Each wall is flat, endless, passes through zero and stands at right angles to its row. A trip goes straight from one point to another. Which walls does it cross, in order?
In the rows, zero is written as 128.

Walls:
(1): [106 120  85]
(2): [194  99 143]
(3): [190 107 191]
(4): [147 139 194]
(5): [154  93 109]
Trips:
[135  98  83] to [154 172 120] => 5, 1, 4, 3
[ 69 152 167] to [146 146 100] => 1, 4, 5, 2
[106 151 218] to [151  84 153] => 2, 5
[131 114 125] to [144 145  76] => 3, 2
[ 64 110  69] to [118 139 105] => 5
[124 167 108] to [ 98 183 160] => 4, 1
[132 168 158] to [ 87 112 141] => 3, 1, 4

Walls:
(1): [102 160 209 111 102  65 172 133 111  93 158]
(2): [117 148  53 137 136 161 161  81 147 165 172]
(3): [206 125 172 135  46  77 115  99 155 123  90]
(4): [123  96 142 138 103 128 120 110  90  97  99]
(5): [119 140 170 146 116 102  91 134  83 114  76]
(6): [146  92  98 118 109 165  91  99 130 102  65]
(7): [ 82 152  91  94 169 211 184 174  55  94 195]
Trips:
[ 80 156  94  84 110 129  95 166 109 102 190] to [113 115 130  82 133  79 144 178 168 103  48] => 2, 5, 6, 7, 3, 4
[148 118 119 182 134 135 119 136  93  88 198] to [125 172 143 144 148  90  77 147  67  87  72] => 5, 2, 6, 3, 7
[ 97 106 128 193 164 197 155  62 160 127 127] to [110 119  81 114  94 140  93 102 174 160 161] => 4, 7
[144  93 178 124 103 104 138 139 113 124  86] to [112 120 170 174 109 118 107 154  73  91 128] => 6, 7
[142 135 137 148 136 164 150 158 106  89  90] to [158 119 176 146 139  97 133  96 166 137 155] => 1, 3, 7, 6, 4, 5
[124  90  94  55  65 166 112  97  96 115 139] to [162  98 152 159 124 100 125  38 167 141  90] => 7, 5

Walls:
(1): [ 86 152 199 150  92  89  55  95 125 122 150 113  85  79 101  67 149  90
 139 153]
(2): [ 70  98 123 157 137 151 139 108 207 149 161 209 103 221  68 150 198  94
  98  49]
(3): [149 114 106 172 121 120 148 122 185 158  96 114 147 151 144 111 150  98
  80 178]
(4): [137 164 104 120 162 107 103 147 119 138 191 134  95 147 106 171  94  38
 151 117]
Trips:
[ 96  80 118 150 113  96 169 131 180 117 134 120 113 180 128 132 145 186
 108 161] to [118 122 100 114 168 134 149 205 128  98 192 142 186  87 141 152  96 160
 117 161] => 2, 3, 4
[186 114  98 141 108 115 134 130 109 200 127 120 171 112 165 129  84 142
 108 209] to [116 165 139 140 130 194 107 142 112  74 161 132 165 123 156 124  84 173
  98  98] => 3
[129 149 111 115  23  98 136 191 125  88 176 171 115  95 113 134  86 118
 155 127] to [113 110 122  66 103 111 109 110 186 166 181 126 130 127 134  95 110 141
  98  88] => 2
[130 155 128 152  74 160 124 130 110 177 155  71 144 104 113  78 123 115
 128 100] to [ 73 146  94 159 132 105 125  92 150 144 107 136 107 100  97 128 139 142
 126 151] => 2
[210 117 136 119 183  99 138 140 118 116 139 161 200 190  60 115  84 104
 138  90] to [139 148 117  94 141 125 129  63  74 124 110  97  95 115  30 134  62 153
 125 158] => 2, 1

Walls:
(1): [129 123 146 162  56 212 204 113 114 131  89 133  45 124 171 131 160  91
  81 183 174 166 163 155 186  54 118 213 123 182 128 140 100 135 103 105
 161 187 192 164 128 172 101  74  96  73 108 122]
(2): [134 177 168 129  90 119 124 151  53 109 138 106  61 111 104  45 130 116
 107 189 127 100 202 132 141 156 129 191 163 154  70 221 155 134  61  78
 126 147 115 120 152 143 134 163 154 118 115  86]
(3): [130 189 125 210  96 143 149 129 178 153 133 126 125 127 116 172 112 103
 151 183 117 157  85 115 121 130 123  33 100 149 170  75 170 163 158 123
 137 124 115 155 157 102 132 102 146 123 106 153]
(4): [ 86  97  86  98 110 134 133  93  97 119 162 112  96 106 136 149 169  94
 121 154  79 180  76 116  92 175 134 184 121 113  89 147 128 143 126 136
 170 112 134  32 171  98 151  78 146 114 117 146]
(5): [169 132 130 119 125 104 183  75 163  94 127  66 156 147 175 111 117 150
 150 125 121 150 101  93 168 127 146 155 178  73 149  98 165 160 142 151
  95 113 145 115 124 158 121  86 128 140  91 153]
(6): [118  86 200 130  89  92 120 173 138 101 114  97  89 175 117  76 145 153
 166 165  93  62 116 142 187 147 159 125 126  91  64  80 108 200 108 196
  81 155 168  96 122 138 116 132  77  90 163 137]
Trips:
[111 173 193 114  72 131 116 195 133 122 154 162 147 117 108 127 156 155
 104 128 136 186 139 116 124 150 106 143 155 134 156  15 156 113 114 121
 135 197 159  60 111 119  99 157  87  86 170 155] to [ 91 186 142 187 129 158 121 144 118 156 109 121 116 181 151 184 133 182
 150 163 164 138  95 118 117 129  23  99 153  98 160  71 105 136 135  92
 155 120 115 133 101 117  91 124 126  62 168 141] => 6
[185 115 145 124  88  55 202 149 154 147  96 191 151 139 106 139 104 107
 144 124 112 129  69 158 131  87 212 209 156 172  77 159 102 114  69 114
  76  44 159 126  61 157  71 154 155 137 123 112] to [143 102 148  96 127 120 128 145 208 121 124 174 131 119 127 115  98 195
 142 105   7 107 124 111 113 163 127 127  96 179 159  79 135  59 153 146
 109 162 164 183  84 110 113 115 117 112 116 100] => 2, 1, 3, 5
[129  89 147 124 166 117 142 175 161  81 103 167 100 154 125 167 156 170
  96 118  62 100 101 116  98 108 126  91 134 210 106 127 176 158 163 133
  83  99 132 108 106  52 140  47 158 128 192 112] to [104 164  27  76 206 127 150 116 145 100 167 178  90 164 111  80  73 144
 167 140 126 189  94 142 191 181 151 103 141 163 121 121 130 166 172 118
 196 110  92  81 142 110 223  97 160 137 110 174] => 6, 5
[147 136 154 106  77 131  91 141 115 180 126 104 133 152 104 199 137  98
 166 145 141 137 194 126 136 121 185 117 149 162 120 155 102 158 119 148
 130 149 158 154 135 106 109 103 164 191 100 164] to [117 114 108 117 129 100  72 180 157 114 187 151 189 168  79  92 102  75
 121  40  78 104 103 110 133 121 127 141 151  98 157 114 159 103  91 117
  86  76 112 161  83 136 125  52 142  64 145 109] => 1, 2, 3, 5
[130 150  95 141 135  71 118 121 138 131  95 112 109 143 114 178 136 150
 108 128  52 143 104 116 135 154 174 129 135 119 143  99 129 138  84 132
 121 107 132 138 126 114 132  93 101 183  87 117] to [135 103  94 119 113 180 147 144 108 132  96 103 125  26 117 159 128 140
  86 197 168 155 174 134 137 136 130 133 164 100 187 116 101 181 145 133
 122  83  53 109 180 176 167 110  87 179 127 110] => 6, 1, 2
[101 171 120 144 132 236 129 121 115 171  82 164 141 123 112 151 149 204
 108 155 173 123 132 105 137  92 116 108 213 144 147 144 147 100 126  88
 119 177 174 159 160 192  77  74 170 135 102 109] to [151 145 133 116 149 164 150 133 116 164 154 153 161 123 140 103 164 106
 192 134 181 159 123 160 133 130 114 115 129 148  99 136 107  86 209 131
 157 157 111 197 111 122  96 154 110 132 168 196] => 2
[120 148 177 161 101 128 188 151 137 138 100 124  75 109 173 141 129 129
 177 160 118 202 146 121 105 140 201 102 138 157 116 140 122  82 130 163
 124  93 120 148 140 141 113 139 120 192 118 125] to [135 159 185 116 233 116  86 109 138 107 145 105 134 129 148 138  76 166
 163 124 110 113 119 162 175 112 101 102 134 158 171 145 117 128 159 110
  89 141 131  86 176 151 172 168 104  61 109  98] => 6, 1, 2, 3
[ 85 139 135 159  97 123 153  94 102 123  84 159 141 106 153 128  93 122
 105 168 125 112  75  96 188 116 135 152 137 142 139 136 120 126 120 124
 165 113 108 216  94 176 157 104 126  94  87 103] to [ 89 168 114 101 174 145 131  90  90 226 103 129 104 106 125 125 138 150
 145  51 109 131 157 135 215 109 134 156 151 114 114 108 137 140 183 128
 177  95 194  90 152  93 110  47 179  81 109  51] => 4, 3, 2
[ 91 119 120 137 123  78 148  92 129 157  81 114 128  97 125 129  86 117
 103 146 138 124 181 116 155 134 120 121 137 151 137  97 102 136 109 144
 111 144 107 156 187  90 180  91 175 127 127 185] to [165  85 161  93  98  95 204  47  95 152 129 121 172  92 111 107 206  80
 115 107  99 123 115 197 138 102  86 139 132  86 116 116 118 115  76  94
 114  80 153 175 101  51 168 108 158 149 154 111] => 3

Walls:
(1): [ 60 186 132 130 126 148 101  96  75 131 148  93  53  80 176 116  89 146
 154  88 126 140  81  91 125 152 127 146  93 156 135 147  93 173 169  94
 124  92 114 175 104 112  60 110  51  84 137  54]
(2): [148 147  87 111 109 148  68 104 111 134 169  98 157 161 171 111 130  69
 158 150 110 187  59 107 133  92 163 164 135  55 157 123 109 114 149 133
 123  90 129 138 193 120 127 145  55 197  92 138]
(3): [149 180  88 164 141 143 221 116 107 167 115  77 161 123  86 130 148  63
 137 122  93 106 144 151 150 163 118 190 168 109 169 108 167 137 106 129
 143 173 164 115  87 131  94 114 169 171 119 111]
(4): [127 165  98  77 139 141 187 122  38 102 130 123 126 112  98 196 166 144
 127 110 164 148 122 162 158 117 154 154 139 189 195 133 111 100 108  57
 127 132 111 150  85 135  92 138 161 138 131  73]
(5): [132  77 148 112 158  89 111 147 130 140 148 158 119 174 153 116 162  26
 112 179 180 182 203 120 167 175 224 148  26 112 179  73 169 121 100 132
  91 210 145  91 137 142 148 139 111 141 131 116]
Trips:
[199 141 162 172 125 135  50 124 165 104 111  79 154 124 100 136 137  95
  78 117 118 126 196 129 150 108 175 171 122  90 150  82 113 108 161 143
 145 130  95 114 114 144 118 112 124  96  41 151] to [103 127 118 153 106 236  57 119 178 113  92 114 131 151 135 138 155 128
 150 155 155 188 139 152 174 147 158 123  82 159  68 101 190 130 140 150
 151 132 151 129 111 147 155 106 163 147  97 176] => 3
[135 138 118 169  80  78 121 182  64 114 117  72 144 147 157 140 142 104
  87  92 129 146 183 138  92  55 109 133 146 183 214 129 146 144  19 169
 145 134 142  91 171 118 116 109 114 139 118 143] to [166  97 123 118 142 119 119 141 183 146 165 120 170 144 155 105 169 142
  76 133 101 153 130 210 198 156 153 132 179 120 172  70 101 160 126 127
 112 116 128 126 130  95 112 135 163 106  74  97] => none
[179  80  79 130 101 187 144 107 134 111 156 147 122 150  89 165 104 173
 122 188 123  88 106 157 145 148 117 123  84 134 142  76 116 109 196 137
 114 139 147 139 137 169 186 123 144  72 136 111] to [173 108  91 131 125 159 126  78  96 138 119  57 119 147 179 162  90 114
 115 160 173 173 145 143  51 107 146 117 140 138 120  90  98  51  70 130
 101 145 151 189 141 132  87 183 188  88 140 138] => 2, 3
[140 121 116 156  85 218 125 124  71 111 156  65 132 103 127 106 174 141
  98  64 168 114 135  81 120  73 180 108 115 175 136 140  78  73 112  57
 130 150  79 215  75 173 104 147 116  72 137 121] to [103 126 146 125 230 136 151 139 200 198  45 194 114 127  97 112 134  43
  84 140 119 121 113 155 173 173 105 136 106 161 171 116 171 185 162  72
  80 158 197 118 123 103 140 154 135 158 164 124] => 3, 5, 1, 4
[134 158  86 106  85 123 110 102 175 124 113 105 115 181 118  73 145 150
 153 148  85 107 137  81 144 158 133 131 169  56 116 159  93 186 117 169
 110 168 103 114 193  94 151 129 170 137 122 127] to [189 150 147 160 155 145 118  95 191 162 156 177 130 160 114  96 148  95
 192 132  82 126 118 156  68 143 209  78  97  91 174  86 102  90 151  56
 144  34 116 198 153 128 191 124 132 148 117 146] => 3, 5
[118 111 115 139 140 106 124 142 123 129 198 194 124 201  73 166 189 154
  93 131 127 172 139 125 203 155 160 151  77 180 111 201 126  85 151 121
 157  91 113  70  99 123 125  87 113 113 158 201] to [175 129 194 167  95 135 116 105  76 196 131  98 157  63 113 198 167 145
  58 139 140  72  88 165 107 169 138  45 155 129 144 102 185 169 148 110
 134 137 136  88 103 121 117  65 105  67 141 111] => 3, 5, 1
